Every row gives one point. Each copy is the shape, with its points in the same order, stretched, turned, moved and blurred by noise. Say if it was mirrored as well.

Shape (8 x 3)
[[-0.4  2.5  0.7]
 [ 0.4  0.1  3.0]
 [-0.8 -0.2 -1.9]
 [-2.0  1.0  4.2]
 [ 6.1  0.5 -3.1]
 [-0.8  2.8  2.6]
 [ 7.6 -2.3 -4.2]
 [ 0.1  0.0 -4.1]]
Copy 1 (8 x 3)
[[-2.0  0.2 -1.6]
 [-0.7 -2.6 -1.0]
 [-1.5  1.2  1.1]
 [-2.8 -3.3 -1.2]
 [ 4.1  2.4 -0.8]
 [-2.2 -1.1 -2.5]
 [ 6.4  2.8  1.6]
 [-0.5  3.1  1.4]]
Copy 1 is: mirrored
Copy 2 (8 x 3)
[[-1.5  0.9  1.2]
 [ 0.3 -1.6  2.3]
 [-3.0  0.5 -2.5]
 [-1.7 -1.4  4.2]
 [ 2.2  2.2 -4.3]
 [-1.4  1.3  3.3]
 [ 3.5  0.8 -5.9]
 [-3.4  0.7 -4.2]]
Copy 2 is: only turned

Shape (8 x 4)
[[ 1.1 -0.7 -0.2 -7.0]
 [ 0.9 -2.3 -0.6  0.1]
 [-1.6  4.0 -2.5 -0.8]
 [ 1.1  2.8  0.8  1.3]
 [ 0.8 -0.4 -2.0  1.4]
 [-3.1 -1.8  8.8  1.7]
 [-1.4 -1.9 -2.9  1.1]
 [ 0.1 -0.6 -2.4 -1.1]]
Copy 1 (8 x 4)
[[ 2.1 -6.6  2.0 -2.1]
 [ 1.1 -1.2  0.6  2.2]
 [ 1.0  0.1 -0.1 -4.6]
 [ 0.9  2.5  1.9 -1.2]
 [ 1.3  1.2 -1.2  0.5]
 [-5.2  1.0  8.0  1.7]
 [-0.5 -0.6 -2.4  1.4]
 [ 0.9 -1.4 -1.2 -0.6]]
Copy 1 is: only turned
Copy 2 (8 x 4)
[[-3.7 -6.3  0.3 -1.3]
 [ 0.8 -2.2  0.2  3.3]
 [ 2.3 -0.7 -0.6 -3.7]
 [ 0.4  2.5 -1.4 -0.3]
 [ 2.7 -0.8 -1.2  1.6]
 [-3.8  4.8  8.7  5.6]
 [ 3.9 -2.7  0.7  1.8]
 [ 1.7 -3.3 -0.7  0.1]]
Copy 2 is: mirrored
Copy 3 (8 x 4)
[[-3.7 -4.2  2.3 -2.7]
 [ 1.6 -1.1 -0.1 -1.4]
 [-3.2 -0.2 -2.3  2.7]
 [-1.2  1.7  0.8  2.7]
 [ 1.6 -0.8 -0.5  1.4]
 [ 0.5  7.2  1.7 -5.2]
 [ 1.6 -1.0 -2.5 -0.7]
 [-0.4 -1.7 -0.7 -0.1]]
Copy 3 is: mirrored

Shape (9 x 6)
[[ 3.6 -4.7  0.5  2.9 -2.2 -1.0]
 [-1.3 -4.2  4.0  2.4 -3.2 -4.7]
 [ 3.5  2.0 -2.3  4.4  0.9  1.4]
 [ 1.7  1.6  2.6  0.0 -0.4  1.4]
 [-1.0  0.4  0.2 -0.6  5.0  0.8]
 [-1.1 -2.1  0.3 -1.7  0.8 -2.0]
 [ 3.2  0.7  2.9 -0.1  5.6 -1.1]
 [-0.7 -4.1  0.9  0.8 -2.4 -4.1]
 [ 0.4 -0.6  1.5 -0.8 -2.8 -3.9]]
Copy 1 (9 x 6)
[[ 1.3 -3.5 -0.5  2.0 -6.3  3.2]
 [ 1.7 -1.4  4.6  0.0 -7.4 -1.7]
 [ 2.1  0.0 -4.6  5.5  0.9  3.2]
 [ 1.7  3.2 -0.8 -0.6 -1.0  3.3]
 [ 0.5 -0.9  2.2 -0.9  4.7  2.6]
 [-0.9 -1.7  2.4 -2.4 -0.6 -0.3]
 [ 6.3 -0.8  1.0 -1.8  3.2  3.7]
 [-0.2 -3.0  2.4 -0.4 -5.4 -1.8]
 [ 1.3 -0.3 -0.4 -2.1 -4.8 -1.9]]
Copy 1 is: only turned
Copy 2 (9 x 6)
[[ 3.8 -2.9  2.5  2.2 -1.2 -1.8]
 [-0.3  2.3  2.2  4.8 -3.1 -2.8]
 [ 3.7 -1.2 -3.7  0.8  0.2  4.3]
 [-0.2 -0.6 -4.7  0.3  0.7 -1.7]
 [-4.6  0.1 -2.3 -0.8  4.2  3.4]
 [-1.5  1.8  1.2 -0.5  1.6 -0.2]
 [-3.2 -0.5 -4.1  2.1  6.9  0.2]
 [ 1.2  2.3  3.5  2.0 -1.7 -1.4]
 [ 2.0  4.0 -0.1  1.3 -0.7 -2.8]]
Copy 2 is: mirrored
Copy 3 (9 x 6)
[[ 5.4  0.5  5.2  1.4  1.0 -1.9]
 [ 3.3  1.7  5.1 -0.2 -3.7 -2.8]
 [ 1.7  2.7 -0.9  2.7  3.7  0.1]
 [-1.2 -0.5  0.6 -1.4  1.8  2.1]
 [-3.9  0.6  1.7  0.9  2.8 -3.6]
 [ 0.1 -0.1  2.7 -1.4  0.8 -4.4]
 [-3.5  3.0  4.3 -1.1  5.3 -1.3]
 [ 3.9  0.3  4.0 -0.7 -1.1 -4.1]
 [ 2.5 -0.4  1.5 -3.2 -0.6 -2.1]]
Copy 3 is: only turned

Shape (12 x 8)
[[ 1.8 -2.5  2.4 -0.2  1.0 -1.2 -2.9  2.3]
 [-1.1 -4.6  0.0 -2.8 -1.8 -2.3 -3.9 -0.6]
 [-2.6  2.3 -2.3 -1.5  1.4  5.3 -4.1  0.6]
 [ 1.4  1.5 -1.8 -1.3  2.4  0.1 -0.1  1.5]
 [ 1.6 -2.6  1.7 -3.4 -0.3 -2.7 -2.6 -0.2]
 [ 4.0  2.3 -5.9  1.6 -3.5  0.2 -1.3  2.0]
 [-0.2  1.5 -2.4  0.1  2.3  2.0 -2.5  0.3]
 [ 0.8  3.7 -1.7 -2.8  1.6  1.7 -2.0  2.1]
 [ 2.5  3.2 -3.1  2.0 -6.6  2.1  1.5  0.4]
 [-0.2 -0.8  0.8 -0.5  1.3 -3.2 -2.8 -1.4]
 [ 1.4  0.0 -1.2 -2.0  1.6  3.3 -4.6 -2.6]
 [-0.1 -5.7  1.4 -3.1  2.4 -1.7 -0.7 -0.1]]
Copy 1 (12 x 8)
[[ 1.3  1.4  5.2  0.1  2.2 -0.2  1.3  2.7]
 [ 2.9 -1.0  5.3  0.2 -2.6  2.7  0.6  3.9]
 [ 2.6  1.4  2.4  0.1 -1.3  0.7 -3.9 -6.9]
 [-1.0 -0.8 -0.1 -1.3  2.1 -0.6 -1.1 -0.7]
 [ 1.4 -1.0  4.7 -2.1  0.5  1.0  2.6  3.1]
 [ 2.9  1.5 -6.3 -1.8  1.9 -3.6 -4.3  1.3]
 [ 1.2 -0.6  1.1  0.2  0.4 -1.2 -2.9 -2.9]
 [-0.4  1.2  0.6 -3.4  1.5 -0.7 -1.8 -3.6]
 [ 3.7  2.9 -9.0  0.1 -0.8 -3.2 -2.0 -1.2]
 [ 0.5 -2.0  4.9 -0.3 -1.9 -1.9  0.8  2.6]
 [ 5.1 -1.6  2.4 -1.1  1.2 -0.2 -0.5 -4.2]
 [ 0.3 -3.1  5.5  1.0  1.2  4.2  2.6  3.1]]
Copy 1 is: only turned
Copy 2 (12 x 8)
[[ 2.6  2.9 -1.4 -3.7  2.4 -2.1 -3.6  1.7]
 [-0.2  0.2 -0.8  1.5  2.2 -3.4 -7.4  0.2]
 [ 1.8 -5.2 -4.9 -2.8 -2.1  1.8 -1.6 -3.7]
 [ 0.7  0.1 -2.2 -3.9 -0.2 -1.9  1.8 -1.5]
 [-0.5  2.3 -0.2 -2.3  4.0 -2.7 -5.6 -0.4]
 [ 2.1 -6.5  3.7 -3.8 -3.5 -4.9  4.2 -0.4]
 [ 2.7 -2.5 -3.4 -1.9 -0.6 -0.9  1.1 -2.2]
 [ 1.6 -1.7 -2.0 -5.8 -0.6  0.0  0.4 -3.5]
 [-1.8 -7.4  5.7 -2.7 -3.4  0.2  4.7  1.0]
 [ 2.0  1.0 -0.7  1.4  3.2 -2.2 -3.0 -0.9]
 [ 0.8 -5.2 -4.0 -2.6  4.1 -0.6 -1.9 -2.8]
 [-2.9  4.9 -3.9  0.0  3.4 -2.8 -4.6  1.1]]
Copy 2 is: only turned
Copy 3 (12 x 8)
[[-0.4 -3.1  2.0  3.3 -0.1  2.2  2.0 -1.5]
 [ 0.2 -1.2  2.0  3.5 -3.4  1.2  0.0 -5.6]
 [-0.1 -1.6 -2.1  2.1 -7.1  0.4  2.5  3.8]
 [ 1.5 -2.6 -2.1  2.2 -0.6  0.9  0.0  1.2]
 [-0.3 -2.0  2.0  3.1 -0.5  3.1 -1.4 -3.9]
 [ 7.3  2.0 -2.3  3.8  0.4 -0.1  3.2  0.1]
 [ 0.6 -1.7 -3.0  2.0 -3.2  0.7  2.5  1.8]
 [ 0.9 -1.8 -2.0  3.9 -2.4  1.6 -0.2  3.0]
 [ 6.8  3.7  1.9  0.9  0.5 -1.5  2.5  2.4]
 [-2.2 -0.5 -0.5  3.2  0.1  1.9  0.6 -3.1]
 [ 0.6 -1.4 -2.1  0.3 -4.7  4.2  1.7  0.7]
 [-0.5 -5.3  1.6  0.3 -2.4  1.9 -1.4 -4.0]]
Copy 3 is: only turned
